Rows are points. Each copy is the shape, with its points in the same order, turned, moved and blurred by noise. Some copies are also mirrored. Which?
In the rows, 128 means zero.

Shape (7 x 2):
[[171 129]
 [119 128]
 [172 142]
 [117 106]
 [ 61 100]
 [105 153]
 [115 183]]
Copy 1 (7 x 2):
[[162  85]
 [130 137]
 [154  81]
 [152 145]
 [125 194]
 [107 132]
 [ 90 100]]
Copy 1 is: mirrored
Copy 2 (7 x 2):
[[161 146]
 [118 125]
 [154 161]
 [122  95]
 [ 82  65]
 [ 96 132]
 [ 82 166]]
Copy 2 is: only turned

Shape (8 x 4):
[[105 148 148 102]
 [125 164 128 122]
 [230 151 140 113]
 [104 149 116 131]
 [109 115 138 140]
 [140 162 129 110]
 [132 113 209 201]
 [120 145 117 105]]
Copy 1 (8 x 4):
[[117 135  85 104]
 [103 152 118 121]
 [ 85  76 189 129]
 [130 175 108 117]
 [146 140  97 141]
 [103 135 126 109]
 [109 106  75 227]
 [121 148 119 101]]
Copy 1 is: only turned
Copy 2 (8 x 4):
[[135  87 124 109]
 [141 110  97  98]
 [113 165  56 172]
 [149 117 121  79]
 [116 126 142  87]
 [143 116  94 118]
 [ 24 128 121  73]
 [157 113 120 111]]
Copy 2 is: mirrored

Shape (14 x 8):
[[134 131 119 119 109 148  89 123]
 [108 142 145 117  79 151 159 150]
 [179 112 117 120 139 100  96 126]
 [120 123 119 118 144 113 112 155]
 [136 107 184  33 172 142 120 111]
 [130 202 181 101  85 128 128 115]
 [131 179 132 121 139  80 125 180]
 [123 161 116 118 141  78 141  95]
 [ 93 121 120  62 130 140 102 163]
 [118 128 145  88 113 102 116  99]
 [114 163 122  92  79 139  69 109]
 [147 165 116 105  90 153 117 156]
 [136 133 143 123  92 121 118 136]
 [ 96  94 188 114 162 160 124 127]]
Copy 1 (14 x 8):
[[111 110 146 117 113 167 124 133]
 [146 155  89 111 150 163 118 152]
 [104 143 183 131  88 120 124 124]
 [116 140 155 120 148 131 124 103]
 [142 195 181 178 121 213 152  91]
 [107 170 118 114 140 186 182 190]
 [ 92 177 158  94 173 114 147 136]
 [ 76 157 125 159 133 116 164 130]
 [116 152 140 107 150 189 123  73]
 [116 153 125 140 106 158 168 112]
 [ 85 114 122  94 110 197 160 133]
 [100 150 130  90 131 175 106 157]
 [129 144 129 108 116 145 139 144]
 [182 133 161 170 158 178 145 110]]
Copy 1 is: only turned
Copy 2 (14 x 8):
[[131 107 122 143 113 133 133 170]
 [135 192 105 138 107 156 128 153]
 [104  77 140 103 112 132 152 121]
 [139 129 136  96 140 107 138 146]
 [155 136 147 138 115 122 249 146]
 [ 70 185 112 150  82 133 162 186]
 [ 77 167 134  72 132 111 139 156]
 [ 90 147 187 113  90 109 134 136]
 [168 144 138  94 123 128 167 197]
 [127 138 150 122  72 119 166 155]
 [121 121 127 136  79 136 135 219]
 [103 143 112 122 129 170 134 182]
 [112 141 111 124  94 136 136 147]
 [168 153 122 160 138  81 187 127]]
Copy 2 is: mirrored
Copy 3 (14 x 8):
[[138 133 133 168 148 149 151 115]
 [108 171 113 113 127 104 148  99]
 [175 117 163 126 155 168 141 147]
 [159 150 133 147 132 138 111 141]
 [104 111 102 110 193 180  57 122]
 [130 121 126 105 176  77 131  67]
 [207 150 132 111 140  99 105 118]
 [160  95 160 106 110 108 108 117]
 [129 170 119 163 144 159  80 103]
 [123 117 164 125 142 132 102 105]
 [127 130 151 176 154 121 139  68]
 [151 160 109 135 149 133 159  80]
 [134 152 148 124 150 121 145 118]
 [ 92 132 100 141 167 126  87 180]]
Copy 3 is: only turned
Copy 4 (14 x 8):
[[124 137 146 114 130 107 109 129]
 [151 120 157 101 114 167 132  96]
 [119 152 100 127 182 109 134 158]
 [150 132  99 124 118 135 128 151]
 [239 160 141 127 161  97 111 160]
 [152 135 186 138 160 189  75 127]
 [128 132  93 130 144 195 107 173]
 [143  93 115 169 180 142 108 135]
 [180 116 125  88 105 119 108 165]
 [158 110 155 142 156 126 117 145]
 [120 116 180 104 135 108  76 141]
 [122 138 144  78 136 148  90 116]
 [128 136 150 117 141 145 141 138]
 [201 171 147 162  95 121 146 130]]
Copy 4 is: only turned
